Each point is reached from the start by the listed moves, each made once or not at all, plus a little noise. Say if it took an odd or an even number of moves. Then give how often each move was made.
(in the rows, 100 means zero)

Moves:
(1): 140 59 76 132 69
(2): 117 115 81 139 70
(3): 78 129 113 74 65
Start: 98 114 122 96 98
Points:
95 157 116 111 31 -> even (0, 1, 1)
77 142 136 72 63 -> odd (0, 0, 1)
114 130 103 137 67 -> odd (0, 1, 0)
117 102 111 103 31 -> even (1, 0, 1)

Moves:
(1): 119 97 102 85 100 104 106 91 65 88 129 93 108 94 104
(2): 100 139 92 97 90 134 90 108 86 93 67 74 97 87 118
(3): 116 97 109 80 89 94 99 112 115 61 109 99 88 58 113
(4): 136 128 84 88 107 68 98 74 107 108 89 110 78 105 102
(5): 79 102 105 101 107 81 97 95 80 104 107 92 123 103 99
(6): 110 84 122 102 111 98 97 101 87 97 102 89 108 90 103
(7): 105 119 106 107 70 93 131 111 104 122 116 83 106 84 107
(8): 98 99 88 100 106 61 75 132 106 90 99 102 125 110 82
(9): 106 101 107 98 128 98 103 104 106 126 83 107 93 104 92
(10): 108 107 103 115 92 105 83 125 90 113 120 104 93 81 103
(11): 106 144 90 108 107 105 75 95 116 91 122 70 75 121 100
(12): 103 98 95 108 99 114 102 97 75 96 101 150 120 104 61
Start: 100 105 102 80 90 111 114 105 105 120 104 114 117 93 82
Points:
149 145 99 63 92 126 73 177 49 87 108 146 143 33 57 -> odd (1, 1, 1, 0, 0, 0, 0, 1, 1, 1, 0, 1)
125 147 102 49 130 54 71 135 94 80 152 80 127 85 69 -> even (1, 0, 1, 0, 1, 0, 0, 1, 1, 0, 1, 0)
115 195 107 79 103 131 62 144 99 108 110 61 85 47 113 -> even (0, 1, 1, 0, 1, 0, 0, 0, 1, 1, 1, 0)
135 169 119 52 129 88 53 141 65 69 122 39 133 61 94 -> even (1, 1, 1, 0, 1, 1, 0, 1, 1, 0, 1, 0)
138 183 109 84 102 51 90 155 72 175 85 77 140 56 90 -> even (0, 1, 0, 1, 1, 1, 1, 1, 1, 1, 0, 0)
110 188 100 72 109 140 79 116 83 91 93 105 114 70 63 -> even (0, 1, 1, 0, 1, 0, 0, 0, 1, 0, 1, 1)
